Rows are points. Two turns around zero, p and q, are shown by what they do to some points. Write where each new point lands after one turn and then the other. Backwards means that the second turn is done in reverse. Each puzzle has new turns, and all numbers are rounded.
In the rows, 128 means zero.

Turn p:
[106 166] => [165 151]
[ 94 106] => [105 161]
[184 112] => [114  72]
Turn q:
[122 164] => [ 96 146]
[ 85 103] => [120  79]
[176 161] => [133 186]
[129  83] => [164 100]
Where do these land?
p, then q: [ 91 114] => [ 90 139]
p, then q backwards: [194 128] => [78 85]
q, then p: [ 99 143] => [114 158]

Turn p:
[111 100 133] => [125 106 153]
[110  83 163] => [150  84 162]
[210 153  94] => [103 133  39]
[112 149 156] => [160 146 140]
[ 98 155  94] => [102 170 145]
Turn q:
[121  81 143] => [168 102 143]
[114  83 160] => [180 116 148]
[140 167  69] => [ 58 120 113]
[112 176  82] => [ 61 141 138]
[124 111 187] => [185 151 130]
[158 151 126] => [114 138  94]
Where do these land?
q, then p: [104 189 130] => [151 186 148]
p, then q: [112  87 155] => [177 113 119]
q, then p: [200 112 107] => [ 55 107 136]
q, then p: [ 96 124 120] => [159 121 137]

Turn p:
[117 124 125  80 148 116] => [ 91 162 125 108 132 135]
[129  96 133 168 126 135] => [143 106 137 158 154 110]
[151 119  80 141 115 129] => [166 123 119  99 152 113]
[153 133 225 131 138 196] => [108 100 225 171  87 153]
[113 145 146  91  99  81] => [ 79 116  90 106  99 128]
[107 134 105 140 131 162] => [156 135 127 136 146 161]
[127 146  82 145 138  78] => [153 152  73 117 125  97]
Turn q:
[ 88 184 155 177 122  97] => [138 139 207 108  86 115]
[173  85 126 125 110 134] => [163 104  85 144 145 136]
[157 172 119 156 113 179] => [143 166 134 178  95 163]
[145 138 140  98 134 135] => [130 155 113 135 145 113]
[ 90 113  98 101 124 109] => [ 89 113 108  90 119 120]
[162  92 103 160 144  97] => [138  64 121 158 129 114]
[ 80 111 156  79 150 144] => [ 94 154 128  82 178 134]
Where do these land?
q, then p: [113 140 102  88 205 142] => [120 165  77 192 132 153]
q, then p: [163 120  91 110 134  57] => [112 118  73 116 164  71]
p, then q: [119 103 106 148  67  86] => [ 87  67  89 128 141 118]
q, then p: [101 158 192 121 157 150] => [110 159 151 154  62 142]
p, then q backwards: [133 135 147 117  93 138] => [105 110 109 152 124 119]
p, then q: [145 132 136 180 121 134] => [168  93 124 144 131 122]
p, then q: [109 143 109 107 127 169] => [123 167 120 151 145 154]
p, then q backwards: [140  93 142 153 121 147] => [141 116 143 152 162 111]

Turn p:
[143 171 111 174 105 112  70 164] => [115 177  94 163  77  98 120 167]
[147 130  90  63 112  88 129  88] => [188 126 125 151 194 102 111 127]
[165  70 125  88 149 170  70 102] => [166 131  54  68 153 160 110 117]
[ 63 129 105 179 123 152 132  96] => [ 51 107 105 148 139 112 152 100]
[103 143 181 142  76 159 181 147] => [ 93  99 190  95  87  89 118 108]
[138 148 187 163 162 133 121 120] => [113 143 138 137  80 172 108  94]
[144 154 116  88 125  59 181 161] => [177 129 202 166 148 119 135 168]
[179  76  92  95 128 140 153 135] => [192 107 117  90 149 128 171 139]
[ 54 135 119 174 134 139 116 181] => [ 38 131 131 133 113 131 144 174]
[113 165 116 108 173 129 167 132] => [119 159 176 139 161 149 152 117]
[158  86 166 135 120 127  88  84] => [156  98  77 119 106 147  87  98]
Turn q:
[146 183  79 124 148  76 100 120] => [150 170  47 128 145 112 145 114]
[137 140 108 141  99  93  79 106] => [140 175  97 137 135 129  89 100]
[103  86 147  77 141 200 152 112] => [ 91  59 168 155  98 166 152 118]
[141 120 108 119 157  87  75 127] => [132 138  89 161 164  98 117  98]
[100  97 148 157 155 167 157 127] => [ 97 116 180 143 137 139 149 165]
[ 93 140 129 149  86 113 156 190] => [132 153 155  92  80  75 124 154]
[121  83 143 114 119 166 196  88] => [116 101 196 113 121 182 164 112]
[163 169 101 127 140 141  72  87] => [144 141  59 162 143 171 108 128]
[103 172 197 151 112  54 132 196] => [103 142 117  43 136  42  89 159]
[174  89 122 120 124 182 161 124] => [172  85 171 145 125 168 142 132]
Where do these land?
p, then q: [115 149 135 156  75  98  97 124] => [132 186 129 135 132  91  94 117]
p, then q: [134  71  81 142 126 132  68 128] => [176 144 126 172  98 100 183 120]
p, then q: [141 108 149 132 158 161 103 168] => [136  98 114 132  65 136 130 125]
p, then q: [128 120 136 186 138 120 153  78] => [121 169 179 135 135 176 134 119]
q, then p backwards: [208 129 196  66 133 124 160 174] => [138  25 151  84  71 136 162 105]
p, then q: [166 149 103  91 168 167 190 184] => [130  53 113  46 124 145 151 151]
q, then p: [109 133 144 128  74 144 109  80] => [ 92 153  98  99 136  96  94 104]
p, then q: [ 50 120 108 120 142  91 165 145] => [ 75 110 176 139 151  86 140 171]
p, then q: [100 173 100 130 139 115 108  70] => [100 184 104 145 165 142 148 158]

Turn p:
[171 125 102 118  81  90 102 114 152] => [132 156 111 172 129 117 145  92  73]
[149  64 132 107 170 146 144 116 112] => [154 157 101  74 135 125 140 102 170]
[146 147 138 124 144 119  87 113 144] => [126 150 126 151 171 141 136 140 118]
[138 101  99  91 176 133 178 105 121] => [130 164 102  83 101 106 170 137 166]
[117 135 165 100 137 185 138 135 100] => [135 147 168 107 126 125  87 141 175]
[120  98 108 101 145  99 145 140  92] => [142 140 112  71 106 121 137 133 107]
[166 168 158 166 113 142  98  96 117] => [107 141 168 171 155 181 131 108 132]
[116 137 129 146  99 111 102  89 147] => [ 83 123 121 156 150 128 125 109 105]
[ 73 141 143 152 115 114 169 199 148] => [148  40 149 123 104  95 116 159 120]
[ 84 163 106 176  99 142 116 174 147] => [123  62 122 173 104 141  92 159 115]
Turn q:
[124 158 151 180 147  87 125 142 141] => [138 128 104 148 105  67 142 102 146]
[110 126 164 114 171 143 147  76  83] => [ 65 151 167 104  96 136 112  97 137]
[142 114 123  66  92 114 132 153 162] => [165  83 131  98 160 138  97 159 113]
[156 118 118 205 137 126  51  79  83] => [ 86 170  72 152 140 140 190  56  98]
[120 155 127 121 114 157 146 136 182] => [182 129 150 149 132 138 103 133 154]
[144 139 139 125 140 157 105 195 153] => [162 129 117 175 119 115  92 151  88]
[120  84  82 103 126 122 119 127 139] => [128 104 153 120 161 147 161 152 104]
[146 131 158 143 152 134 182 134 120] => [128 128 132 118  60 124 119 132 142]
[ 94 112 137 123  96 114 157 133 119] => [108  98 126 121 133 131 124 153 168]
[125 143  80 100 105 125 117 106  97] => [118 162 127  93 174 144 141 147 130]
Where do these land?
q, then p: [114 156 120 111 101 160 103 137 119] => [136 127 118 146 146 162 126 169 139]
q, then p backwards: [141 171 117 107 138 110 113 147 117] => [119 112 130  74 130 118 112 134 132]
p, then q: [149 151  95 173 104 101 126 125 133] => [100 140 112 143 106 169 153 142 161]
p, then q: [137  43 119 137 141  94 118  67 131] => [123 167 206  74 153 139 160 129 144]
p, then q: [104 131 112 113 124 125 143 157  98] => [123 114 100 118 154 137 104 149 115]
q, then p: [143  95 204 120  94 105 170 129 131] => [130 147  65 133 135  90  81  80 113]
q, then p: [126 166 103 127 225 183 147  51 111] => [ 64 134 249 159 153 114 117 142 139]
q, then p: [145 123 118 120 126 155 124 162 136] => [154 127 135 133 114 164 114 124 126]
p, then q: [120 149 151 159 127 134 107 158 130] => [113 115 121 160 105 144 129 119  95]
q, then p: [100  94 141 113  99 113 130 148 174] => [165 113  90 105 156 131 132  92 145]

Turn p:
[172 131 100 117 114 118  97 126 142 128 105 137] => [111 125  93 154 136 148  97 129 154 121 120 152]
[135 136  95  90 116 147 126 124 122 120 108 146] => [ 91 149 112 128 143 128 125 146 138 104 138 152]
[150 160 133 108 140 132 123 145 119 140  88 137] => [117 173 107 151 121 143 126 147 130 125 106 126]
[137 131 121 122 113 128 111 174 105 126 130 145] => [102 136 141 172 143 125 134 131 124 145 123 142]
[135 117 125 107 148 148  99 142 124 117 113 116] => [112 153 105 124 134 128 135 123 142 160 134 142]
[111  99 155 120 134  98 148 108 133 134 146 128] => [170 116 138 103 145 128 137 111 104 119 122 134]
[108  95 141 157 122 109 174 103 112 122 134  81] => [165 117 150 101 103 128 117  93  88 120 169 116]
[106 114 119 156 164 101 165 112 137 115 141 120] => [136 103 147  89 110 159 145 101 108 118 129 112]
[129 170 112  97 117 132  85 132 104 112 141 133] => [ 77 137 119 131 141  98 104 148 124 143  99 141]
[117 122 138 131 137 105 158 116 121 123 170  71] => [143 100 120 101 117 112 126 101  71 137 142 104]
[127 108 156 183 135 145 138  98 133 146 128 162] => [170 123 170 120 133 141 125 126 171 118 133  93]
[ 98 126 130 151 123 137 123 134 143 170 132 133] => [146 120 142 140 109 101 153 116 153 114 118 118]
[136 127 143 150 125 160 146 128 155 145 158 156] => [147 102 138 137 145 125 151 152 154 119 137  91]
[132 155 125 102 104 130 100 150 142  93 100 128] => [105 137 111 142 114 129 116 170 129 148 120 171]
Turn q:
[139 132  91 136 134 128 172 144 135 139 133  92] => [160  94 167 115 127 128  93 123 127 131 129 116]
[119 147 135 120 149 125 115  77 127 124 150 157] => [129 157 125 127 137  93 157 141 106 116 120 163]
[152 135 133 135  93 116 163 146 135 134 138 120] => [169 140 137 124 115 140 112 111 151 129 130 105]
[139 117 118 128 131 145  85 107 113 129 146 170] => [110 144 116 138 123 127 152 145 137 134 148 183]
[ 85  87 126 123 115 125 109  98 111 119 125 146] => [ 97 118 113 126 151 107 177 113 137 132 155 133]
[107 109 125 136 132 135  82 113 107  80 137 134] => [ 81 124 126 141 138 139 164 102 123 111 132 163]
[134 133 106 106 123 114 134 155 160 144 111 115] => [144 121 131 129 147 145  99 133 118 166 125 108]
[109 132 123  98 118 125 102 113  94  91 114 143] => [109 122 103 153 169 128 155 116 141 113 113 151]
[141 142 130 154 136 132 159 147 140 137  94 139] => [134 125 145 154 101 117 107 146 138 138 114  97]
[156 122 149 117 141 147 170 149 161 136 128 110] => [158 120 144 103 101 153 124 151 122 138 103  95]
[107 118 138 117 124 144  99 125  76 135 120 121] => [ 99 106  89 125 142 126 133 134 144  97 144 140]
[121 146 134 137 133 117 165 190 150 148 140 112] => [132 143 161 103 128 145  78 135 139 131 121  82]
[157 125 138 137 144  89 147 148 138 145 119 105] => [139 125 123 108 102 121  89 110 126 151 104 110]
[126 147 146 149 119 150  91  81 145 132 135 128] => [130 152 112 148 110 122 151 133  83 106 154 144]
Where do these land?
q, then p: [127  99 123 150 175 129 123 109 107 126 126 123] => [148 129 159 126 143 122 136 120 115 109 126 174]
q, then p backwards: [110 148 121 152 144 122 140 126 141 118 125 123] => [116 142 129 138 115 120 136 131  95 137 140 133]
q, then p: [121 124 125 125 107 102 107 113 125 116 110 128] => [121 119 135 108 119 135 118 106 138 103 124 110]
q, then p: [109 137 133 112 112 132 112 150 144 149 142 104] => [ 96 137 110 114 140 106 135 122 127 152 129 111]
q, then p: [150 121 127  48 108 146 180 114 130 110 144  97] => [130 166  68 134 161 187 138 130 132 129 174 115]
p, then q: [151 128 122 148 113 142 103 104 138 122 116 126] => [119 144 129 130 128 153 128 127 101 153 150 137]
p, then q: [129 144 125  85 117 119 106 116 143 127 141 150] => [ 95 118 138 144 144 121 119 137 139 162 104 128]
q, then p: [136  91 134 134 151 146 214 110 139 139  96 141] => [192 124  95 174 117 142 130 111  85 124 157 156]
p, then q: [130 131 127 144 108 100 125 115 124 138 151 144] => [102 118 108 131 104 130 146 113 123 137 117 130]
p, then q: [117 143 170 148 123 110 113 140 130 127 138 140] => [127 124  94 134  93 130 109 133 139 140 125 107]
q, then p: [123 128 120 154 154 134 116 225 146 131 134 130] => [145 146 126 123 104  54 154 150 164 173 116 140]
q, then p: [147 152 121 133 135 119 115 136 121 144 108 128] => [115 122 136 146 120 126 116 115 154 138 114 138]
q, then p: [115 117 118 132 119 161 109 107  77 118 132 132] => [122  90 159 106 145 156 154 136 127 127 143 140]
